Rows are points. Examples show where two turns around zero, p and q, send a point. Where does a point land after both, in the order given? Backwards means that the second turn is done in reverse. Each puzzle has new turns, and all numbers are rounded.
(in the rows, 128 means zero)

Turn p:
[105 115] => [140 152]
[144 105] => [102 138]
[132 119] => [120 133]
[112 186] => [174  89]
[148 115] => [104 128]
Turn q:
[154 135] => [145 107]
[ 77 123] => [102 172]
[172 114] => [134  82]
[122 137] => [134 137]
[114 131] => [125 142]
Where do these land?
p, then q: [ 87 121] => [167 113]
q, then p: [149 152] => [ 98 118]
p, then q: [149 111] => [119 153]

Turn p:
[123 148 110] => [116 145 111]
[ 96  87 128] => [101  86 143]
[144 131 171] => [156 137 163]
[148 146 103] => [138 144  96]
Turn q:
[115 140 116] => [138 111 119]
[154  84 115] => [148 174 144]
[ 87 155 150] => [110  78 136]
[155 133 132] => [115 148 114]
Where do these land?
q, then p backwards: [162 137 116] => [136 155 104]
q, then p: [103  95 122] => [162 130 153]
p, then q: [149 137 105] => [148 136 104]
q, then p: [147 134  94] => [139 140  92]
q, then p: [106 117 169] => [116 117 173]
q, then p: [101 148 162] => [106  93 153]

Turn p:
[ 94 143 155 130 146 137] => [127 152 147 155 128 158]
[111 116 158 180 149 158] => [ 95 104 166 158 144 161]
[157 146 123 112  83 113] => [111 145 106 100 104  92]
[150  84 131 141 149 102] => [126 104 120 104 178 134]
[101 151  90 111 103 106] => [157 140 113 103  81 136]
[152  92 135 119 127 145] => [128 114 144 124 157  97]
[132 164 105 104 139 134] => [149 137  99 151 105 119]
Turn q:
[109 184 184 123  70 193] => [111 170 224 165  90 140]
[122 134 117 149 164 126] => [111 138  98 108 121 143]
[152  98 108 152 120 160] => [105  81 121 145 108 135]
[101 113 146 113 116 108] => [143 148 125 152 152 113]
[119 122 127 115 140 110] => [139 136 115 123 148 127]
[138 125 107 142 124  97] => [132 117 107 111 125  99]
[148 117 137 116 151  96] => [166 124 104 114 135 132]
[134 131  98 114 140 134] => [116 110 129 105 145 135]
Where do these land?
p, then q: [138  86 130  96 151 139] => [162 125  94 104 116 150]
q, then p: [157 121 113 162 155 149] => [153 114 165 110 107 105]
q, then p backwards: [144  92 127 108 100 127] => [138 108 109 129 155 162]
q, then p: [117 157 157 174 109 134] => [ 98 154 130 106  81 134]
p, then q backwards: [101 154 138 105 109 154] => [121 150 169 146 104 132]
q, then p: [169 156 156 131 114 119] => [ 98 149 124 108 130  86]
q, then p: [137 127 107 104 153 151] => [151 125 153 154 146 117]
p, then q: [ 99 122 107 118 154 106] => [128  92 144 118 113 154]
p, then q: [ 90 136 117 154 107  73] => [113 111 190 139 155 150]

Turn p:
[ 93 128 125 117 135 117 103 168] => [151 108 122 104 106 133 166 111]
[ 92 116 138  95 125  92 138 144] => [115 112 106 129 134 122 182 109]
[ 82 123 166 117 133 101 124 144] => [136  89  97 144 122 127 164 104]
[136 137 107 142  90 169 147 113] => [ 96 164 133 130  97 137  95 135]
[128  86 118 158 122 150 114  92] => [139 158 155 156 130 134  99  91]
[166 166 134 117 113 110 112 124] => [137 132 130 137 128 117 135 187]
[143 112 132 114 149 163 126 119] => [119 118 158 126 143 156 111 124]
[147 157 112 167 136 179 145  96] => [111 135 147 123 112 118  52 139]
[133 120 153 119 123  71 138 182] => [151 123  70 115 153 135 175 139]
[160 135  94 134 153 128 131  98] => [125 143 162 116 154 101 102 142]
Turn q:
[ 92 137 152  94 140 116 136  94] => [113 168 137 143 100  89 121 114]
[159 139 168 139 154 109 105  93] => [167 118 122 134 123  73 110 151]
[ 97 162 117 151 168 126 131 132] => [150 141  89 147 112 126 158 101]
[159 155  91  82 135 167 140 162] => [148 128 178 166 128 185 149 129]
[ 99 112 122 154 110 136 157 120] => [ 94 116 114 114 135 126 130  91]
[152 112 100 136  99 104 152 142] => [121 114 150  84 151 143 150 129]
[121 143 143 109 102 139 118 136] => [113 148 136 149 149 132 116 138]
[157  88 167 148 108 124 111 167] => [141 116 117  93 160 146  72 150]
[115 105  90 139 138 129 102 107] => [106 105 108 122  93 132 148 147]
Where do these land?
q, then p: [143 147 140 131 134 127 148 194] => [124 109 170 120 142 143  85 161]
p, then q: [130 135 124 149 143 131  90 108] => [148 119 128 113 149 110 106 153]
q, then p backwards: [142 174 128 115 140  98 138 139] => [144 104 109 129 121  92  93 130]
q, then p: [123 141  84 129 121 167 120 155] => [110 132 127 116 114 151  80  96]
p, then q: [ 86 121 109 149 177 153 115 118] => [108 124 146 118 110  78  96 163]
q, then p backwards: [108 168 102 124 143 143 119  92] => [ 97 131 145 109  93  98 114 104]
q, then p: [113 171 156 112 139 139 121 137] => [153 129 122 123 121  98  92 151]
p, then q: [133 107 151 162 100 107 154 124] => [135 104 106 139 123 130 180 135]
p, then q: [140 100 160 112 111 104 141 122] => [143 103 107 133 116 137 149  92]
p, then q: [155  87 136 105 125 143 138 101] => [145 122  92 163 116 118 114 100]
p, then q: [134  55 118 121  76  96 124 119] => [156 108 123 169 147  93 174  76]

Turn p:
[139 136  95 155 146 107 116 154  86 130 118] => [106  99 117 140 131 165 144 135 103  88 129]
[118  99 119 131 135 133 155 140 160 134 107] => [127 151  98 142 136 116 156 137 128 154 136]
[162 115 103 152  77 137 152  99  85 136 148] => [190  95  92 129 101 150  97 129 116 110 140]
[104 107 129 125 131 102 144 121 159 152 185] => [149 116 112 124 160 108 130 124 136 160  69]
[132 154 109 169 155 109 132 152 141  98 128] => [ 85 121 118 153 117 131 132 170 124 109 105]
[110 150 176 103  84 119 141 121 116  88 145] => [122 103 137  98  92  88 100 104 174 128 130]
[ 95 118 155 109 127 165 106 102 152 128 133] => [127 152 152 121 152 110  95 111 138 168 142]
[120 106 139 134 123 101 119 106 128 124 144] => [129 134 108 114 136 136 109 110 140 129 101]
[104 134 137  90 106 155  79 140 147 119 133] => [107 134 164  95 131  99 109 107 100 157 142]
[194 112 112 121 148 118 169 123 102 120  90] => [161 157 103 151 105 139 164 134 132  66 149]
[ 93 157  71 103 157 199 117 120 142 124 108] => [113 137 173 198 139 109 118 120  79 157 167]
[176 133 159 140 150 132 125 147 133 119 148] => [135 140 140 105 139 118 129 174 140  91 121]
[113 122 151 145 124  99 144 144  91 158 116] => [126  95 111 113 138 162 156 117 161 125 134]
[131 150 136 115 129 118  92 123 149 162  90] => [117 156 167 111 115 163 150 120 119 150 127]
Turn q:
[115 151 137 106  91 128 161 173 114 161 109] => [157  85 142 120  91 144 161  95 111 115 142]
[163 146 143  90 161 125 151 163 111 141 121] => [158 123 146 121 127 132 163 139 120 155 184]
[160 120  99  88 151 162 157 145 146 136 135] => [145 125 106 115 109  97 146 127 161 167 168]
[130 142  94 100 112  95 100  90 143 153 113] => [139 164 128 122 136  74 134  99 104  99 118]
[144 142 128 108 100 169 110 102 121  97 153] => [115 158 112  73 132 145 134 121 161 124 116]
[ 86 142 103 145 134 113 111 110 143  74 108] => [117 180 121 163  98 137 112 145 131 103  95]
[135  94 151 116 138 123 124 155 156 118 190] => [166 114 117 109 145 137  91 144 135 184 111]
[102 124 162 133 140 151 126 128  95 137 127] => [ 97 119 138 134 137 168 133 109 117 146 134]
[147 103 137 122 131 112 143 117 163 124 124] => [137 124 141 121 123  99  90 141 133 134 140]
[142 141 122 176 145 163 107 129 143 131  89] => [108 126 129 170 151 132 131 127 177  96 144]
[122 127 126 188 125 112 129  93 133 140 148] => [102 111  98 140 158 125  97 144 110  96 112]
[ 91 104 134 164 108  84 117 134  70 124 118] => [ 97 105 158 149 129 146 144 145  78 117  73]
Where do these land?
p, then q: [118 118  77  95 151 121 146 139 145 128 144] => [ 94 113 136 148 126 120 139 165  93 102 139]
p, then q backwards: [139  94 140 118 154  94 141 158 154  96 125] => [142 138  70 132 118 137 107  90 112 122 133]
p, then q backwards: [166 134 154 152  87 102 168 105 151 159 175] => [144 117 107 120  91 118 130 185 160  83 176]
q, then p: [124 104 148 133 162 172  99 166 110 105 120] => [142 141 142 136 156 135 142 173 146 184 140]
p, then q backwards: [118 150 101 103 111  99  99 124 164 143 145] => [ 90  92 128  98 105 102 115 133 102 126 135]
q, then p: [134 173 144 164 132 147 132 137  99 139  93] => [124 119 105 155 148  84  91 154 148 128 140]
q, then p: [166 149 147 127  79 102 148  94  98 154 153] => [126 129 129 132 144  80 136  67 129  76 138]
q, then p: [104 100  97 100 127 149 125 138 172 126 118] => [141 147 124 113  89 166 125 130 119 160  98]
q, then p backwards: [127 122 120 141 120 142 116 167  97  97 102] => [133 173 137 137 150 100 147 134 136 152 113]
p, then q backwards: [132 162 158 122  98 100 146 104 105 189 152] => [135 118 154 114  81 147 119 203 137 119 138]
p, then q backwards: [121 160 144 147 132 148 127 101 110 110 145] => [131 107 155 155 128 129 134 132 162 114 108]
q, then p: [101 119 151 128 139 152 127 132 112  92  89] => [122 114 142 116 127 124 104 146 152 178 151]
p, then q backwards: [144 122 101 106 145 135 108  93 150 141 117] => [ 97 145 138 103 144  98  97 125 130 121 121]
p, then q: [ 99  86 112 155 155 130 110 134 124 112 114] => [108 152  86 169 129 135 147 124 120 140 120]

Turn p:
[105 135 164  95 109 113 110 126 124  84 163 153 129 181] => [153 149 138  91 116 181 139 116 117 165  86 163 141 140]
[120 100 100 140 155 140 130 176 108 163 131 122 129  81] => [ 84 103 104 118 127 107 127 149 162 108 173 105 139 150]
[117 160 166 120 152 116 117 104 118  98 129 127 154 132] => [152 124 157 120 104 161 133 147 101 105 104 135 142 115]
[ 82 120 117 171 134 149 131 118 159 153 141 110 150 121] => [126 109 113 122 163  97 181 131 122  92 136 145 134 124]
[144 116 118 155 122 119  98 126 143 153 158  96 165 107] => [147 126  99 137 159 125 144 163 139  90 129 117 100 154]
[107 147 123  93 118  77 140  99 122  96 138 107 140 159] => [130 164 138 113 115 134 117 149  69 140  92 159 122 138]
[146  91 123 137 115 144 138 153 119  85  91 142 122 121] => [121  82 134 153 136 127  87 117 146 161 129 139 146 137]
[140  91 115 114 137 145 115 133 152 162  91 141  97  83] => [104 110 142 118 158  92 108 113 161 131 140  70 125 121]
[137 166 131 118 133 100 150 109 150 106 146 174 146 167] => [122 179 137 148 121 161 134 119 123 126  80 158 145 103]
[114 151 111 166 126 131  98 168 152 157 117  97 126 111] => [143 123  85 137 150 110 145 120 115  97 161  94 155 147]
[139 127 109 154 129 157 137 135 142 147 145 109  88  65] => [130 111  94 114 128  81 107 108 161  88 157 113 113 114]
[164  97 157 118 145 123 155 133 108 120 105 135  87 166] => [115 125 174 152  91 131 114  87 141 163 128 129 110 153]
[129 151 169  81  95 125 156 128 117 111 129 127 160 164] => [128 125 118 131  92 170 142 134  92 171  85 136 111 111]
[162 115  76 122 151 182 118 120 110 153 106 125  95 115] => [103 124 143 133 154 121  96 110 148 126 200 109  98 105]
[115 153 141 135  98 102 127  94  98 132 131 155 133 146] => [161 164 140 131 109 125 146 156 125 156 119 146 138 106]
Turn q:
[103 133 116 117 137 111 111 138 136  84  64 107 173 168] => [164 122 170 131 138 113 170 164 182 151 120  99 158 138]
[136 137 125 113 106 128 145 151 164 145  88 163 157 155] => [116 123 104 101 100 130 144 148 150 175 129  97 143 157]
[125 139 158 135 129 150 104 156 107 108 115 108  82 129] => [140 135 161 123 115 123 123 122 149 115 156 131  75 102]
[137 130 134 147 108 110 130  54 125 122 105 113 108 121] => [124  91 148 117 168  87 146  99  93 122 142 125 130 139]
[138  92 166 118 136 122 115 135 111 111 125 136 101 111] => [119 133 168 136  89 116 123 131 108 111 143 147 114 126]
[145 109 126  68 123 134  90 134  95 166 158 133 127 137] => [113 161 107 100  86 104 115 123 135  80 113 142 155  99]
[111 147 148 111 170 121 130 121 150 134 132 115 147  81] => [117 165 147 116 164 159 128 153 116 117 135 151 136 154]
[118 138  85 198 153 117 131 136 118 122 141 117  86  88] => [141 141 119 201 175 130  97 102 115 127 150 124  92 131]
[139 146 131 136 113  95 105 100 187 118 134  96 150 127] => [133 123 142 108 168 148 149 139  93 124 138  75 158 121]
[155 102 117  93 111 172 160 124 103 137 125 147 111 148] => [133 114  90 112  78 107 148 105 131 137 126 171 125 120]
[134 139 181 102 119 154 106 118 128 175 134 153 154 133] => [ 78 132 127  62 114 126 104 145 134 131 125 142 141 114]
[134 112  97 198 163 150 155 111 161 139 160 148 121 114] => [139 115  92 173 161 147  84 127  82 174 142 148 129 124]
[172 144  94 141 140 117 137 120 107 116 131 129 169 142] => [126 146 121 149 145 119 151 104 128 164  86 122 153 108]
[ 92 158  89 117  99 104 134 123 132 105 172 145 134 126] => [146 112 113 136 140 170 114  88 145  99 103 104 152 153]
[113 100 106 126  93 141 148 172 106 123 131 122 140 134] => [123 105 100 164  94 140 147 137 164 115 119 129 121 120]
[ 98 122 174 127 147 122 146 155 118 143 132 116  88 134] => [136 129 141 119 113 127 105 161 124 105 123 142  69 142]
Where do these land?
q, then p: [151 113 139 141 177 127 130 147 125 179 143 128 117 114] => [144 161 109 116 113 133 118 139 129 130 170 114 180 125]
p, then q: [138 174 150 108 159 143 151  79 100 167 131 112 113 115] => [105 113 147 126 123 164 154  83 116  78 143 128  82 133]
q, then p: [183 148 167 136 143 144 158 123 147 153 122 119 133 104] => [ 96 151 129  89  85 115 144 131 128 144 166 119 140  99]
p, then q: [148 125 151  78 149 183 142 106 123 136 147 125  80 134] => [130 108 132  81 127 127 128 103  96  72 173 157 124 140]
p, then q: [125 150 122 146 137 152 161 131 155 163 157 121 139  97] => [158 116 131 169 140 155 150 103 121 117 139 128 134 166]
q, then p: [144 165 150 105 173 180 123 145  97 131 134  96 111 121] => [125 158 128 104 105 132  97  97 153 112 113  96 153  71]
p, then q: [114 146 110 114  89  77 123 137 151 119 123 114 121 153] => [122 155 118 122 154  83 131 111 166 143  96 116 126 127]
p, then q: [125 112 106 120 100 110  97 143 129 131 125 155 175 120] => [140 169 103 141 132 135 123 171 156 154 131 128 122 120]
p, then q: [111 134 112 154 101 100  92 123 142  84 133 165 119 135] => [107 174 135 109 134 122 128 132 134 183 115 120 165 122]
p, then q backwards: [ 96  85 130 158 119 148 109 165 139 145  75 159 131 116] => [114 128  96 157  95 126 114  86 141 114  78 135 175 137]
p, then q: [113  83 101 174 104 132  98 149 123 123 103 149 161 186] => [127 137  96 135 133 124  76 173 110 190  84 150 127 122]
q, then p: [108 102 115 115 131 114  99 100 141  83 118  99 133 143] => [128  97 127 163 104 154 120 143 145 111  92 135 106 148]
p, then q backwards: [141 140 131 122  97 111 150 107 100 114 156  94 103 100] => [130 109 140 116 150 143 138 147 118 158 134 141  78 165]
q, then p: [101 128 159 124 110  90 152 127 132 103 150 136 144 136] => [133  78 152 138 130 137 135 108 113 166 135 128 122 139]
p, then q: [120 114  78 125 131 109 136 139 116  88 101 149 138 145] => [105 139 139 127 136 126  72 152 163 140 114 126 149 122]

Turn p:
[116 108 122 117 165 120 133 114 149 146 104 168 111  92] => [168 130 123 151 109 156 105 126 140 137  89 147 106 107]
[103  98 169 152 167 144 140 155 136 143 154  99  91 151] => [145  94 144  92 128 105 121 113  71 179 116 142 134 117]
[108 103 121 124 162 164 155 163 143 124 150 104  87  92] => [145 115 110 139 105 100 101 110  75 152 138 177 112 106]
[110 138 130 169 106 108 128 109 142 107 118 149 107 140] => [114 120 125 141 110 166 128 113 125 139 116 102 167 142]
[131 100 150  97 114  87 111 104 138 145  90  94 107 110] => [139 154 136 132 122 104 144 123 142 118  86 109 148  64]
[165 153 164 102 165 133 113 155  92  99 167 163 103 161] => [141 127 156 102  92 107 131 138 127 166 163  85  70 167]
[125 147 119 157 167 111 133 160 142 126 125  95 146  97] => [129 128 139 125 147 117  98  62 132 123 134 157 125 130]
[ 93 107 115 110  90 145 122  98  92 142 163 160 161 117] => [107 135  89 123 127 149 179 171 125 108 102 154 108 154]
[ 97 159  99 167 147 126 151 128 145 150  89 106 150 115] => [125 122 145 127 149 151  82  98 132  93 115 169 164 134]
[139 164 107 135  97 117 106 109 164 149 136 146 156 121] => [ 88 113 136 158 155 166 133 127 154 100 127 116 115 122]
[142 151 117 113 100 104 131 122  99 135 102 166  88 164] => [147 150 167 138  92 158 145 159 127 109 142  87 144 137]
[128  86 133 124 147 142 135 108 148 140 136  94 149 116] => [127 128 108 127 165 101 120 136 128 150 103 156 129 104]
[174 141 110 115 102  91 146 128 138  98 126 102 159 148] => [103 158 144 148 151 109 143 124 174 133 172 118 154 126]
[161 113  91 107  93 136  87 157 117 104 140 148 148 152] => [127 150  95 123 147 147 159 146 136 119 190  98 104 126]
[158 121 104 165 108 128 104 100 135 124 138  95 124 130] => [101 148 114 153 173 124 123 120 106 128 126  96 145 128]
[133 125 155 129 113 160 141 159  96 145 114 153 132 116] => [169  93 120 123 116 112 146 141 122  99 135 131 121 151]
[ 94 161 170  92 132 160 141 108 100  99 124 134 155 155] => [101 111 125  75  87 105 117 170 160 123 122 134 131 160]
Turn q:
[166 161 112  83 155 143 145 177 124 129  93 145 122 105] => [204 135 115 109 136 144 130 139 134 114  97 102 105 165]
[ 94 101 124 159 114 103 171 141 166 100 127 129 167 136] => [102  80 149 109 130 168 121 103 123 150 167 100 123 103]
[151 162 150  99 105 127 136 123 156 159 142  89 148 104] => [135 143  81 127 107 107 127 143  93 159 155 113 104 155]
[105 132 104 129 123 159 104 151  93 113  96 101 134 173] => [112 129 168 146 143 132 171 114 143  98 127 125 140 180]
[125  83 128 126 147 144 119 103 168 135 101 122 100 112] => [ 92 130 135 138 131 130  86 128 109 119  81 114 102 119]
[156  92  85 123 164  87 115 123  99 124 123 136  92  92] => [140 132 115 124 115 143  81 131 162 126  66 128 181 126]
[113 121 165 138 127 119 108 118  94 103  89 161 158 133] => [128  94 142 120  97 139 173 109 122 101 109 163 126 109]
[119 122 172 136 165 129 101 136 147 148 120 123 116 101] => [124 107  96 152 125 117  99 116 126 111 110 153  88 128]
[142 149 128 137  91 165 121 104 156 143 147 103  93 176] => [ 94 185 149 144 142  82 142 143 133 143 151 110 102 128]
[ 92 162 105 166 157 131 137 110 120 133 139 101 123 125] => [130 151 140 159 145 138 107  79 125 143 152 152 142 140]
[171 104 117  91 117 139 100 122 101 122 173 159 151 108] => [131 145 100  94 118 141 133 198 127 104 123 150 161 122]
[119 129 132 110 109 134 127 103  98 161 148 168 154 105] => [148 123 125 104 123 107 129 152  83 118 137 164 158 113]
[106 152 134  86  88 108 104 137 138 103 130 168 132 144] => [135 126 105 103 131 110 176 121 119  86 143  96 140  97]
[135 105 147 157 108 101 124 165  98 156 143 131 145  92] => [143  74 121 130  90 113 102 152 145 128 152 150 147 134]
[159 161 131 155 142 148 136 126 155 121 118 112 119 140] => [134 165 138 133 122 135 125 115 147 147 136 126  82 137]
[109 142 135 131  97 157 173 119 133 102 150 100 105 167] => [117 148 158 168 158 129 163 137 122 162 160  98 122 112]
[113 100 106 150 167  82 154 118 130 125 139 128 117 163] => [105 111 137 116 164 140 110  95 162 167 112 132 154 109]
Where do these land?
p, then q: [141 148 102 116 174 151 129 148  80 148 148 154 142  80] => [138 171 142 136 138 100 154 126 189 118  98 116 126  82]
q, then p: [115 120  98 136  80 103 124 110 127 152 142 125 139 175] => [ 97 130 152  99 125 123 165 121 159 138 102 171 121 119]
p, then q: [156 103 120 131 166 158  90 147 123 110  95 151 101 112] => [120 186 113 136 100 116 111 151 164 126 112 121 146 162]
p, then q backwards: [149 113 174 134 122 141 149 158 110 124  87 154 100 129] => [133 150 131 118  93 102 151 171  96 142 106 142 120  96]
p, then q backwards: [127 102 148 128 132  98 154 104 141  87  87 163 111 143] => [172 132 106 134 121  83 155 132  92 104 132 109 106 106]
p, then q: [123 101 116 141 128 109 169 136 159 137 169 106 150 158] => [153  97 128 103 164 118 103 128 104 136 131 179 119 114]
p, then q backwards: [174 136 129 101 153 116 112 120 112 158 162 110 150 109] => [133 142 148 135 137 171 125 131 155 149 115 134  93 175]
q, then p backwards: [109 146 104 145 106 106 145  98 180 185 135  94 147 143] => [143 144 131 151 164 138 117 150 126  73 169  75 110 151]
p, then q: [ 99 130  97 139 108 138 106 106 140 160 160 103 128 110] => [155 118 159 157 142 154 132 100 114  99 111 147 150 120]
p, then q: [145 150 106  88 156 169 139 128  98 135 134 119 165 107] => [140 137 104 122 150 118 136 109 185  96 122 104 131  89]
p, then q: [124 131 133 118 158 115 122 155  89 104  96 113 100 109] => [129 168 100 114  87 109 161 133 127 140 129 114 146 120]
p, then q: [147 160 118 106 140 137 104 173 130 103 115 149 119 110] => [100 172 110 154 120 117 120 155 143 127 142 108 142 101]
p, then q: [102 157 165 114 162 154  89 144 109 110 124 170  87 124] => [100 145 134 157 106  84 154 171 129 116 106  78 152 142]
p, then q: [116 118 158 161 116 122 136 115 137 108 109 112 154 171] => [103 103 109  91 149 144 132 126  96 137 127 133 121 165]
p, then q backwards: [154 144 146 160 123 131 148 121 115  83 122 139 105 127] => [125 138 107 128 103 106 132 146 119 145 115  76 117 109]
p, then q: [ 99 108 143 146  79 101 129 117 157 128 135 123 162 123] => [126 108 159 107 147 168 104 113  79 141 128 124 123 127]
q, then p backwards: [ 96 110 118 114  71 128 131  97 171 143 153  93 115 146] => [160 144 124 132  98 142 107 110 138  98 164  73  96 156]
